Every row gives one point. The points of each table are mixes of a few directions, plus a little noise. How many directions does each table use, and how many do they share? Where both have some left over, give the other angles between the two spaces (their principal angles), to ten degrees, smallest first.
In the rows, zero is written as 128.

First (4 x 3):
[[125 192 179]
 [132  50  66]
 [128 122 124]
 [127 148 144]]
Second (7 x 3):
[[ 93 103 147]
 [ 98 109 131]
 [249 201 141]
 [110 114 146]
 [141 145  72]
 [ 97 111 114]
 [108 113 145]]
Directions: first 1, second 2, shared 0; angles 50

First (7 x 6):
[[122 130 127 131 122 129]
 [135 118 124 123 130 126]
 [ 72 200 165 163  95 154]
 [168 240 228 113 213 113]
 [113 119 117 136 110 133]
 [151  27  59 111 116 116]
 [134  60  77 123 110 122]]
Second (7 x 6):
[[ 39  79 105 110 131 172]
 [214 109 129 127 164  98]
 [153 187 176 140 153 121]
 [ 25  72  47  73  59 137]
 [173 152 159 193 122 134]
 [163 144 136 119 141 108]
 [133 150 142 136 127 127]]
Directions: first 2, second 4, shared 2

First (9 x 9):
[[ 98 154  90 155 153 148  77 200 134]
 [125 107 151 138  81 108  85  97 106]
 [178 214 166  72 181 123 148  89  91]
 [105  57 109 169  83 138  77 160 158]
 [140  54 157 128  68  92 167  81 110]
 [158  61 108 119 147 157 183 174 186]
 [ 94 140  95 129 155 139 234 113 164]
 [ 97 173 131 148 115  95  82 133  65]
 [156 192 147  97 167 153  96 105 135]]
Second (10 x 9):
[[141 119 132 152 151 113 126 116 142]
 [154 160 113 173  34 116 116 142  82]
 [ 71 104 139  25 206 172 147 132 160]
 [108 114 134  93 169 141 135 125 147]
 [176 136 124 217  98  86 113 114 120]
 [ 88 130 127  54 128 166 139 146 121]
 [177 164 112 215  19  96 109 136  79]
 [ 97  87 147  75 249 141 142 109 187]
 [ 96 128 128  69 134 158 137 141 126]
 [171 138 123 207  93  92 114 118 117]]
Directions: first 5, second 2, shared 0; angles 50, 80

First (11 x 12):
[[140 151 156 140 114 141 146 138 141 122 119 142]
 [130 121 143 140 115 127  96 119 166 149 100 145]
 [108  98 126 140 152  96 103  84 123 153 140  97]
 [126 130 123 126 123 146 131 128 124 119 106 127]
 [115 133 104 131 119 157 124 128 124 115  97 147]
 [126 131 119 129 131 115 121 132 128 131 151 143]
 [ 84 118 172 203 181  54 129  25 111 173 195  78]
 [162 129 140  92 113 142 141 172 137 116 116 120]
 [150 137 117  97 115 139 139 174 126 110 134 142]
 [139 138  99 104 118 137 133 169 121 110 142 157]
 [130 122 111 107 128 152 142 140 108 109 107 110]]
Second (10 x 12):
[[116 100 145 143 133 190 159 156 121 115 161 125]
 [122 114 136 135 131 159 143 142 124 121 144 127]
 [118 103 142 141 132 182 155 152 122 116 156 125]
 [127 126 129 129 128 132 130 130 128 127 130 128]
 [133 140 121 121 126 101 115 116 131 134 114 129]
 [144 166 106 108 121  45  87  91 138 146  84 132]
 [122 115 136 135 130 157 143 141 125 122 143 127]
 [124 119 133 133 130 148 138 137 126 124 138 127]
 [122 114 136 135 130 158 143 142 124 121 144 126]
 [151 184  96  99 118   7  68  74 142 154  65 134]]
Directions: first 5, second 1, shared 0; angles 60

First (9 x 20):
[[110 138 174 123 141 148 109 113 210 238 161 170 189 145 103  79 161  90
  141  91]
 [148 117  77 134 114 106 149 145  38   7  92  81  61 109 155 181  91 170
  114 169]
 [121 132 148 126 133 136 120 122 162 174 142 145 153 135 118 108 142 113
  133 112]
 [141 121  94 131 119 113 141 138  68  47 104  97  83 115 146 164 103 156
  118 155]
 [131 127 122 128 126 125 130 131 116 112 123 122 119 126 132 135 123 134
  126 133]
 [114 136 163 124 138 143 114 117 190 211 153 160 174 141 110  91 153 100
  137 100]
 [126 130 135 127 129 131 126 126 139 144 133 135 136 130 124 121 133 123
  130 123]
 [137 123 104 131 121 117 137 135  86  73 111 107  97 120 140 153 111 147
  121 147]
 [125 130 136 127 130 131 125 126 142 147 134 135 138 131 124 120 134 122
  130 122]]
Second (8 x 20):
[[149  82 176 137  40  97 135 122 165 164  65 181 123 131 195 145 226 200
  154  97]
 [119 156  98 121 183 143 121 128 105 110 163  97 129 132  85 115  72  93
  114 143]
 [127 132 123 127 136 128 126 126 124 127 131 124 127 131 122 125 121 126
  127 129]
 [137 143 105 124 164 119 114 116 114 131 136 116 126 151  99 109 110 137
  125 122]
 [105 109 159 136  81 151 153 155 148 114 127 137 136  84 166 162 139  94
  126 147]
 [167 114 132 126 110  84 109  97 134 167  83 157 119 173 139 107 189 215
  150  86]
 [106 144 115 128 156 156 136 144 117 102 163 102 134 107 107 133  78  72
  111 156]
 [113 142 116 127 153 146 132 138 118 109 155 108 132 116 110 130  90  89
  117 146]]
Directions: first 1, second 2, shared 0; angles 80
